Each point is reached from the start by the listed moves, each made once or not at all, plus a little noise. Say if it took an odd or an even number of moves. Then give how often each move was made.

Moves:
(1): [ 0.57 -0.06 -0.19 -0.09]
(2): [-0.02  0.47  0.00 -0.43]
Start: [ 0.13  0.23 -0.22 -0.31]
Points:
[ 0.69  0.18 -0.41 -0.39] -> odd (1, 0)
[ 0.67  0.65 -0.41 -0.83] -> even (1, 1)

Moves:
(1): [ 0.90  0.06  0.14  0.01 -0.25 -0.05  0.26  0.22  0.20  0.12 -0.06]
(2): [ 0.02  0.66  0.05  0.19  0.32  0.20  0.32 -0.29 -0.15  0.02 -0.07]
(3): [-0.22 -0.05  0.77 -0.21 -0.11  0.07 -0.09  0.20  0.02  0.08  0.28]
(4): [-0.16 -0.17 -0.11  0.59  0.01  0.03  0.08  0.13  0.20 -0.09 -0.01]
(5): [ 0.02 -0.15  0.13  0.06  0.37 -0.15 -0.32  0.06  0.06 -0.08  0.05]
(6): [ 0.24 -0.10 -0.08 -0.10  0.11  0.67 -0.05 -0.04  0.03 -0.10  0.19]
(7): [ 0.02 -0.22  0.04 -0.07  0.22 -0.07  0.61  0.03  0.13  0.03 -0.13]
(8): [-0.08  0.30 -0.13 -0.19  0.09  0.12  0.03  0.72  0.03  0.03  0.08]
(9): [-0.26  0.06 -0.06 -0.20 -0.03  0.05 -0.17 -0.21  0.73  0.05  0.12]
Start: [ 0.16 -0.41 -0.27 -0.19  0.16 -0.26  0.21  0.15  0.20 -0.17 -0.02]
Points:
[ 0.69  0.04 -0.15  0.50  0.58 -0.18  0.39  0.06  1.22 -0.16  0.01] -> odd (1, 1, 0, 1, 1, 0, 0, 0, 1)
[ 0.89  0.09  0.40  0.02  0.56  0.71  1.35  1.12  0.66 -0.06  0.24] -> odd (1, 1, 1, 1, 0, 1, 1, 1, 0)
[ 1.01 -0.42  0.47 -0.78  0.20  0.48  1.01  1.28  0.61 -0.01  0.36] -> odd (1, 0, 1, 0, 0, 1, 1, 1, 0)
[ 1.12 -0.77 -0.09 -0.48  0.58  0.20  0.55  0.23  1.33 -0.13  0.15] -> odd (1, 0, 0, 0, 1, 1, 1, 0, 1)
[ 0.07  0.51 -0.48 -0.48  0.66  0.76  0.37  0.32  0.84 -0.17  0.31] -> even (0, 1, 0, 0, 0, 1, 0, 1, 1)
[ 0.88 -0.61  0.72 -0.47  0.02 -0.31  0.97  0.62  0.54  0.07  0.05] -> odd (1, 0, 1, 0, 0, 0, 1, 0, 0)

Moves:
(1): [ 0.82  0.05 -0.18 -0.11 -0.05 -0.08 -0.04 -0.25 -0.25  0.03  0.24  0.35
  0.06  0.09 -0.14  0.03 -0.01  0.18]
(2): [ 0.04  0.67  0.18 -0.14 -0.03  0.05 -0.16 -0.27  0.15 -0.26 -0.23 -0.01
  0.34  0.21 -0.31 -0.08  0.19  0.06]
(3): [ 0.01 -0.39  0.83 -0.15  0.20 -0.04  0.05  0.51 -0.29  0.20  0.04  0.01
  0.04  0.53 -0.39  0.04 -0.04  0.03]
(4): [ 0.27  0.17  0.31  0.69 -0.24  0.12  0.12  0.24  0.04 -0.13  0.17 -0.22
  0.07  0.25  0.24  0.16  0.09  0.44]
(5): [-0.02 -0.03  0.05  0.22  0.59  0.01 -0.02  0.14  0.09  0.15 -0.45 -0.10
 -0.04 -0.14  0.04  0.14  0.22  0.20]
(6): [-0.09 -0.12  0.18 -0.13 -0.27  0.62 -0.53 -0.04 -0.01 -0.09  0.25 -0.28
  0.43 -0.69 -0.02  0.33 -0.08  0.50]
(7): [ 0.15  0.07  0.12 -0.49  0.13  0.27  0.60  0.10  0.12 -0.25 -0.02  0.18
 -0.04 -0.14  0.01  0.17  0.24  0.44]
(8): [-0.03  0.01 -0.41  0.10 -0.08  0.01 -0.24  0.69 -0.28 -0.21  0.01  0.12
  0.08  0.07 -0.31 -0.17  0.08 -0.13]
(9): [ 0.04 -0.49  0.11  0.05  0.16 -0.07 -0.02  0.06  0.62 -0.17 -0.05 -0.11
 -0.09  0.02 -0.46 -0.16  0.06 -0.05]
(10): [ 0.00  0.26 -0.22  0.10 -0.08 -0.07  0.06  0.21  0.09  0.56  0.27 -0.06
  0.36  0.05 -0.36 -0.13 -0.35  0.17]
(11): [-0.32  0.22 -0.20  0.02  0.49  0.19 -0.36  0.05  0.06 -0.09  0.41 -0.10
 -0.19  0.29 -0.02  0.04  0.07  0.04]
(12): [-0.22  0.03  0.10  0.35 -0.06  0.31  0.01  0.08  0.15 -0.17 -0.26  0.61
 -0.12  0.10  0.43  0.14 -0.52  0.21]
(13): [-0.09 -0.27 -0.09 -0.04  0.13  0.03 -0.02  0.22  0.15 -0.24  0.35  0.16
  0.57  0.12  0.22 -0.02  0.19 -0.12]
(14): [ 0.00 -0.05 -0.29  0.02  0.00  0.52 -0.02 -0.05 -0.14 -0.18 -0.24 -0.19
  0.10  0.68  0.00 -0.02 -0.04 -0.18]
(15): [ 0.21  0.04 -0.10 -0.47 -0.19  0.00 -0.27  0.14  0.27  0.29 -0.12  0.03
 -0.31  0.14  0.33  0.25  0.09  0.08]
(16): [-0.16 -0.01 -0.22  0.31 -0.06  0.18 -0.03 -0.16  0.13 -0.09  0.05 -0.05
  0.17  0.55 -0.44  1.07  0.25  0.02]
(17): [-0.24 -0.43  0.06 -0.23 -0.37  0.09 -0.04 -0.13 -0.14  0.51  0.01  0.61
 -0.08  0.11 -0.11 -0.39  0.65  0.49]
(18): [-0.17 -0.05 -0.18 -0.22 -0.05 -0.27 -0.24 -0.24  0.09 -0.18 -0.03 -0.18
  0.13  0.00 -0.12  0.03 -0.21  0.57]
Start: [ 0.61  0.51  0.23 -0.09  0.72  0.44  0.92 -0.25  0.52 -0.17 -0.04  0.02
  0.06 -0.10 -0.28 -0.24 -0.15  0.07]
Points:
[ 0.81  0.55  1.00 -0.14  0.73  1.22  1.19  0.14  1.85 -0.20 -0.98  0.94
 -0.17  0.54 -0.13 -0.01  0.82  1.96] -> even (0, 1, 0, 1, 1, 0, 1, 0, 1, 0, 0, 1, 0, 0, 1, 0, 1, 0)
[ 1.19  0.43 -0.13 -1.11  1.77  0.57  0.48  1.29  0.53  0.05  0.62  0.41
  0.74  0.88 -0.99  0.23  0.10  1.47] -> even (1, 0, 1, 0, 1, 0, 1, 1, 0, 1, 1, 0, 1, 0, 1, 0, 0, 1)
[ 0.79  0.12 -0.04 -1.24  0.47  1.48  0.11 -0.33  1.52  0.23  0.67  1.09
  0.20 -0.15 -0.73  0.05 -0.19  2.72] -> even (1, 0, 0, 0, 0, 1, 1, 0, 1, 1, 1, 1, 0, 0, 1, 0, 1, 1)
